Each row is a point. To make a cloud, some directions were put in groups of two or more. Within a group, all points are equally far from the middle, so they leave a hole (a ring in 2 directions, a hollow ball in 3). The other directions are filled evenly. Then the cloud was stretched, turned, moved and blurred a little. How many holes are there, and how many directions does each take, smallest first?

Cloud:
[[-46  -9]
 [-54   3]
 [-38  21]
 [-13  27]
 [-21 -19]
 [-59  63]
 [-15  57]
 [ 27 -24]
 [-16  34]
 [-28  35]
 [-34  23]
 [ 34  56]
 [ 42  48]]
Holes: 0

Cloud:
[[ -3 -24  59]
 [ 23  -2 -50]
 [ 36 -12  25]
 [ 42  -2  72]
 [  9 -12  37]
 [ 22 -71  12]
 [ 14 -67  51]
 [ 37 -41  29]
 [ 63  14  10]
 [ 47 -43  30]
 [ 33  -7  50]
 [-38 -38  36]
 [  9 -57 -17]
 [ 15  31   7]
 [-21  35 -26]
 [ 61 -34   9]
 [-10 -67 -34]
 [ 27   7 -41]
 [ 25  33  43]]
Holes: 0

Cloud (21 x 3):
[[-49  21  19]
 [ -9 -53  11]
 [  1 -88  10]
 [-49 -23  -4]
 [ 27 -41  21]
 [ 65 -37 -17]
 [ 37 -25  28]
 [-39  25 -23]
 [ 67  -7 -13]
 [ 57  10  -7]
 [-39 -55  22]
 [ 40   3  33]
 [ 27 -18  40]
 [-32   4  19]
 [-48 -15 -52]
 [ 22 -12  44]
 [ 32 -73 -53]
 [ 19 -25  30]
 [ 24 -62  15]
 [ 56 -21   7]
 [-52 -48  25]]
Holes: 0

Cloud (31 x 4):
[[ 27 -19   5  34]
 [ -7  49  71 -27]
 [-65  -6  42   5]
 [  5  33 -41 -52]
 [ 42  27   3 -50]
 [-28  75  10 -37]
 [-62   8  46  14]
 [ 39 -18  56 -11]
 [-13  34  12 -87]
 [  8 -38  47 -42]
 [ 25 -27  15  28]
 [ -6 -41  59 -35]
 [-24 -28  43 -63]
 [ 15  69  29  18]
 [-42  68  22  -4]
 [-20  32 -57  -5]
 [-58  19 -14  30]
 [-35 -26  30 -61]
 [ 23  36 -37  27]
 [-31  30 -43 -52]
 [-42  -2 -37 -25]
 [ -8  -8   4  62]
 [ 35  24 -34  -5]
 [-43  59  39 -31]
 [ 27 -27  26 -44]
 [ -8 -38  -6   1]
 [-11   5  11  68]
 [-49  65  -3 -30]
 [  2 -42   6   2]
 [ 46   3  -9   6]
 [-55 -13  60 -28]]
Holes: 1 (4)

Cloud, 30 rows:
[[-27  14  88  13]
 [-13   1  41  55]
 [-37  22  69  -5]
 [ 12  12  53 -20]
 [  5 -51  12 -33]
 [-51 -10  78  12]
 [-23 -44 -18 -48]
 [ 29  -1  13 -26]
 [-23 -23  89  -5]
 [-58   9  17   3]
 [ 23 -14 -26 -41]
 [-33 -21  67 -41]
 [-10 -53  33 -11]
 [-28  28  79  31]
 [-39 -11  -8  29]
 [ 25   0  23 -31]
 [-49 -17   9  22]
 [ -2 -28  46 -53]
 [-25 -56  37 -46]
 [ 26  37  -7  18]
 [-30   4  71  49]
 [-51   2  75  -1]
 [-10 -54  10 -53]
 [-44 -29  -6 -39]
 [-25 -55  24 -12]
 [ -2  11  55 -32]
 [ 21  -3 -46 -18]
 [-47   3  68  41]
 [ 19 -31  20 -38]
 [-48  20  57  -2]]
Holes: 1 (4)
